Each row of a before or after table is a point. The points were changed in one or more steps. Then noise was added and the rows were shuffled. The steps act on columns, c1 being the first. Name the steps. A step turns or swaps two columns, mirrors them in a line or flattens them onto one, adds a multiple of one to another, or multiplies or shifts one. Angles are multiples of 10 degrees, from the lower column toward the higher: turns from -170 to 170, lines from 10 to 170 but not 90. Use the fewest steps. Two steps may share a column if one is a turn and the other turns, adds or multiplies; they go together, in the order done. Otherwise the lowest column goes first.

Before:
[[ 30  -7]
 [ 17  20]
 [ 30  -6]
 [ -1  33]
 [-19 -14]
 [ 48  41]
 [-20   2]
 [ 34  29]
 [-14 -33]
 [ -7  41]
 [ 45 -20]
 [-17 -16]
 [  6  35]
 [-13 -16]]
After (14 x 2):
[[-33 -27]
 [ 25  -9]
 [-43  13]
 [ -9  28]
 [-60  19]
 [ 23  -7]
 [-12  30]
 [-26 -17]
 [-33  -9]
 [-27   4]
 [ -4  49]
 [ 19  -5]
 [ 37   6]
 [ 11 -19]]
Steps: turn c1 and c2 by 120 degrees

Before:
[[  7   3   1  -3]
 [ -3  -7  -9  -4]
 [ 13   7   5  -4]
 [  5   9 -35  -1]
 [  6  11   3   8]
 [  4  10  -5   6]
 [ -3  10   3   6]
 [ -3   1   3  -4]
 [  7   7  -2  -4]
 [  5  -6  -5  12]]
After, 10 rows:
[[  6  -2 -12  20]
 [  4 -14  -1  15]
 [ -3   4  -5 -10]
 [  7   0  -3  -8]
 [ 13   3 -12 -10]
 [  5  -4  11  30]
 [ -4  -2 -12  15]
 [  7  -8  -3 -10]
 [ -3  -9  16 -10]
 [  5 -59  37  -3]]
Steps: multiply c3 by 2; turn c2 and c3 by -130 degrees; multiply c4 by 2.5

Before, 12 rows:
[[-15   6 -37   4   0 -47  -4   8 -32]
 [ -9   3 -22  -3   3 -10 -14   1 -10]
 [ 13  30  -5  45  -2 -46 -16  14 -13]
 [ 13   0  20   1  22  -5 -18 -39 -10]
 [-18  16   0 -10 -13  -3   4  18   5]
 [-13  15 -30   6  32   9  29  27  27]
 [  2  -6  14 -19 -10  -7  32  10  28]
 [ 25 -32  -4  35  18   5  -9  28 -25]
 [ 10 -26  -2 -17 -27 -10 -17   2  29]
 [-12   2  -7  -2  26 -37 -17 -29   3]
 [ 18   0  -5 -19  11 -10 -28   9 -20]
 [ 28  15 -13  23  25  13   8 -22   2]]
After (12 x 9):
[[ -9   3 -25  -1   5  -7  14 -20 -12]
 [ -2   6 -34   6   1 -49  16 -16 -31]
 [ 30  -5  13 -22  -6  -6 -13  31  29]
 [-18  29  -5  46  -3 -44  -8  26 -10]
 [-18 -24  -3 -18 -26  -9   0   7  29]
 [ 33  18 -28   7  31   7   0  26  30]
 [-19 -31  -3  33  22   7 -20  58 -24]
 [-24  -2  18  -1  23  -5  -5 -30 -11]
 [-33   0  -3 -18  16  -8  -8  22 -22]
 [ 11  17  -4 -10 -12  -2  15  -2   5]
 [-11   6  -5  -2  26 -38  15 -54   1]
 [ -3  14 -10  20  22  12 -30  21   0]]
Steps: turn c1 and c7 by -110 degrees; add -1.5 times c7 to c8

Before:
[[ 10  16   9 -12  -2  10  -5  -5   2 -19  12   0]
 [ -9  25  -1 -12  -1  42 -15  -1  -2   8   2  -9]
 [-19   6  -4 -20  18  22   4  12 -11  -5  10   1]
 [  9  24 -28  -7  14  12  -5  13   2 -33   7  -9]
 [ -3  11  -8 -17  18   2 -15  12  26   8 -53  12]
 [ 11 -17 -12 -19 -16  -1 -16  21  -2 -14 -12   1]
 [-20  14   6  27  -2   0 -19  21   0  -5  13 -10]
 [  7 -32   1 -13  11   7 -16  -1  -4 -12  16  -1]
 [  0  25  -1  27  -5  17  -6  -3   7   6   0  17]
 [-60  16  -4  -2   7   7 -20   3   3   3  17  -6]
 [ 13  20   0  -6   4   0 -14 -11  -6   7  17   1]]
After (11 x 12):
[[-18   7  -4 -22   0  22   3  51 -10  -6  10  -3]
 [  8 -31   6 -10  -1   8 -14  37   3 -12  17  -3]
 [ 12 -17  -4 -18  -1  -1 -20  61   6 -13 -12  -1]
 [ 10  17  12 -11   1   9  -1  32  12 -17  13  -2]
 [ 14  17   5  -4   1   2 -13  29 -10   7  17   4]
 [ -6  11  -2 -16   0   6 -17  53  22   7 -52   5]
 [ 11  23 -27  -9   0   8 -16  53  18 -33   7  -3]
 [ -9  24   6 -11   1  37 -14  38  -6   8   2  -9]
 [-60  17   2  -2  -1   6 -20  42   1   2  18  -5]
 [ -1  24   4  27  -1  20  -3  38   5   6   0   5]
 [-22  14  12  25  -2  -7 -17  62   2  -3  14  -3]]
Steps: turn c3 and c7 by 20 degrees; multiply c5 by 0; turn c6 and c12 by -20 degrees; multiply c12 by 0.4; shift c8 by 40; add -0.5 times c10 to c9

Before, 13 rows:
[[ 16   5  -2   2  -4   3   6  -2  -8  -9 -10 -10  31   2 -10 -18  -4  -2]
 [ 12   7   2   5   1  -8   0   1  21   1 -10  -5  -9  13  -2 -14 -44  15]
 [ 13  -1   9  15   0  -4   0   5 -11  -1  -6  -9   6  17  -2  -9   4  16]
 [ 16  21   7  -8  -4  -2   5  -6 -10  23   0   7  -3  15  -1 -13   4 -28]
 [ 16  10  -2  -4 -15 -11   5  -8   4  -4  -5 -12  14   6 -43 -11  -2  11]
 [ -1   8  13  31  -4   1  10   5  10 -10 -10 -11   1   9  -4 -16  -5  -2]
 [ 16   3   0  -4   0  12  15   0  13  -4   8   1  -6   0  -1  -9 -15   8]
 [  5   6  29  -4  -5 -10   5   6  -1  -5  -2  -1  -5   7 -15 -19   0 -28]
 [-15   0  -3  -7  -1  -6  17 -14  -1  -4  60 -13   5  -5  -9 -10   2  11]
 [ 14   3   0  -7 -33  -9   7   3  -5   2  -5 -12  -4 -17  -3  -7 -18   3]
 [-13  18  18  -5  -7  -4   5   7  -3  -8  -7  -4  -2  14  -2  -6   8   2]
 [-17   2  13  -7  -7   6   3   2  16  11  -7  -1  -3 -21  -1  -8   4  13]
 [-26   2  12  -5 -12   2  12 -17  -9   2   5  -6  -6  -1 -36 -10 -11   3]]
After:
[[ 10   2   1   0   4   8  15   1 -17   5   7   0  11   0  -1 -12 -18   3]
 [-12   5 -11  -4  -2  11   7  -1 -14   9 -10 -11 -12   1  -9 -12  -4 -29]
 [ 19 -11  12  -6   7   6   4   2  13  -4  -7  -1  14 -20  -1  -8   5  -2]
 [ 10   3   3  -4 -32   9  10   5   0  12 -10 -11  -2   9  -4  -9  -6  -1]
 [ -1   2  29  -5   2   5   5   6  -5   7  -2  -2 -25   7 -15  -6   0  14]
 [ -5  -4   7 -12   6   5  12 -17  28   1   3  -6   6  -2 -36  -7 -13   4]
 [ -7  -3 -13 -33   6   0   6   2 -13   1  -4 -11   4 -17  -3   0 -24   2]
 [  1   5 -15  -1   7   1  17 -13  15   3  60 -12   9  -5  -8  -2   3  -8]
 [-14   1   1   0 -16   3  -1   6 -10   0  -5  -9  14  16  -1  -4   5 -11]
 [-13 -31  14  -4   8   5   5  -6 -13   8   0   7 -25  13  -1  -6   6  14]
 [  1  -2  14  -7   5   1   6   7  12  20  -7  -3   3  14  -2  -1  11   2]
 [  1  -3 -15 -15   4   0   4  -8 -17  10  -5 -13   5   6 -43  -1  -3 -18]
 [ 19  -5  -3   2  -6   4   0   1 -16   5 -10  -5  16  12  -1  -6 -56   3]]
Steps: turn c1 and c9 by -100 degrees; turn c2 and c10 by 120 degrees; add 1 times c12 to c3; turn c4 and c5 by -90 degrees; flatten c6 and c16 onto the line at 130 degrees; turn c13 and c18 by -110 degrees; multiply c17 by 1.3

Before, 13 rows:
[[-35  48   7   1  33  -6  53  -2 -18  16  -1 -42  35 -17  12  -4   5  17
   -8  -9 -22   7  18  19  19   3  22  -9 -37   1   9  -6]
 [  0  -2  21  -1  30  11  24   3   5 -47   5  -8 -15  31 -11 -19  57   1
   33 -18 -44   4 -28 -11 -16 -14   2   4  -1  12 -13   1]
 [ -6  29  -3  -3  13  -6 -14   0  27   0  14  12 -31   3  42  16 -30  15
   -1 -27 -21   4  11  17  34 -27  14   5  15  27 -26 -11]
 [-21 -20  35  17   1 -43 -33   4  16 -15  16 -10   2   5  18 -29  19  23
  -10  43  17   0 -14 -17  12  19 -12  13 -29  16  -3 -17]
 [  0   7  42  36 -32  22  10 -36  17  24 -25  10 -27  11  13  -9  29  15
   -7   5   3  -1 -19  33  10  14  53  35  23  39 -27   2]
 [ -6  21  19  14 -13  17  -9  -4  -9 -48  -7   5 -17  10  26 -27  10  27
    5 -24  12 -32  -4   0  15  -5 -11 -25  -6  12  -8  -5]
 [ -5   7  22   4 -23 -32  21  -2 -20  29   1 -13 -17  13  27 -37  14  19
    8   1   8   6  12  18  22 -18 -18  53 -14 -29 -24   1]
 [ 11  33  17  14  23   3 -39 -19 -53 -19 -19  -6  28  38   1   1  49  60
   -5   6 -17   1 -22  11   3   5  16  16  21  19  15 -35]
 [ 25 -48  46   2  28  19  13 -24  24  14  17   0 -34  39 -19 -21  13 -32
   11  34  37   8  -9   0  -9  44 -10  16  38  34 -21   9]
 [-14   2  -5  43  14 -25  16 -39  16 -21 -26 -27   0  27  15  14 -12  -1
   -6  31 -23 -17  -1  20   7 -15  26 -21   8  29 -21 -18]
 [-21  33  35  45 -20 -35 -21   1  -8 -53  23   9  -6  -4  29  -6  33 -23
  -10  -9 -17   3 -11   2  45 -46  17 -15  14  21 -10   3]
 [ -9  -6   4  30  -3  41 -39  16  -7  -7   8   8 -39  10  30   8  17  15
   21   8 -17  16   4  15 -24  12  29  -2  10  18 -21  13]
 [-25 -17  17  -7   0   7   2 -12 -26 -32   1 -37  -7   5  26 -12 -33 -40
   -8   3  45  15  -6  31  17   2  41 -22 -21  16   8   9]]
After (13 x 32):
[[-59  12  22   1  33  11  23   3  24 -46  13  -7 -16  30 -13   5   5   4
   36 -20 -43   2   6 -11 -17 -15  -2   4  -2  10 -13   1]
 [-11 -11   7  30  -3  39 -41  15  -2  -6  18   9 -38  10  30   2  16  17
   18   4 -17  18   3  17 -24   9  34  -2   9  19 -20  13]
 [-29  26  45  34 -31  20  11 -36  12  30 -12  10 -31   9  12   2   3  13
   -6   6   4  -4   5  30  12  16  54  24  24  40 -26   2]
 [-22  10  45   0  30  20  13 -20   0  16  31   0 -35  36 -15 -14 -21 -33
   11  36  37   9  55   0 -12  42 -11   9  38  35 -22  11]
 [ -3 -10   6   2  34  -8  52  -2  -9  15  -4 -40  34 -16  13  36   8  15
   -8 -13 -25  10 -53  18  17   4  20  -6 -37   0  11  -5]
 [-21   4  18  16 -14  21 -11  -5  10 -48   0   4 -17  12  24  16 -16  25
    7 -26   9 -33 -22   2  14  -7 -14 -16  -7  10 -11  -4]
 [-44 -27  15  15  22   2 -42 -17  39 -19 -28  -6  28  33   0 -11  14  60
   -8   4 -17   0 -45  12   3   3  18  15  22  20  13 -33]
 [-31   7  34  46 -21 -34 -20   2  11 -50  29   9  -4  -3  33  27  13 -22
   -7  -7 -17   3 -30   1  47 -46  17 -11  12  22 -13   0]
 [ 17  16  -5  39  15 -21  17 -43  -2 -23 -17 -30  -4  26  15   8  11   1
   -6  31 -20 -17   3  18   8 -17  25 -16   7  28 -19 -19]
 [-22 -20  23   2 -27 -33  21  -2  -5  26  13 -13 -14  14  25  16 -24  21
   12   3   8   6 -15  18  18 -20 -16  36 -11 -33 -23   2]
 [ 29 -27  17  -5   1   8  -1 -13  11 -33  -2 -34 -10   6  26  25 -15 -42
   -8   2  42  14  11  30  17   0  41 -20 -25  16  11  11]
 [ 37  29  -8  -4  13  -5 -12  -2 -18   0  23  13 -31   1  45  -4   7  15
   -3 -29 -23   4 -23  22  30 -24  10   3  16  26 -26  -9]
 [-26  13  38  19  -1 -39 -34   6   7 -19  16  -9   3   5  17  28 -13  24
  -11  43  18   7  26 -19  13  21 -13   7 -27  13  -7 -16]]
Steps: turn c1 and c16 by -110 degrees; turn c1 and c17 by 70 degrees; turn c9 and c23 by 110 degrees; turn c2 and c23 by -70 degrees; add -0.5 times c31 to c11; multiply c28 by 0.7
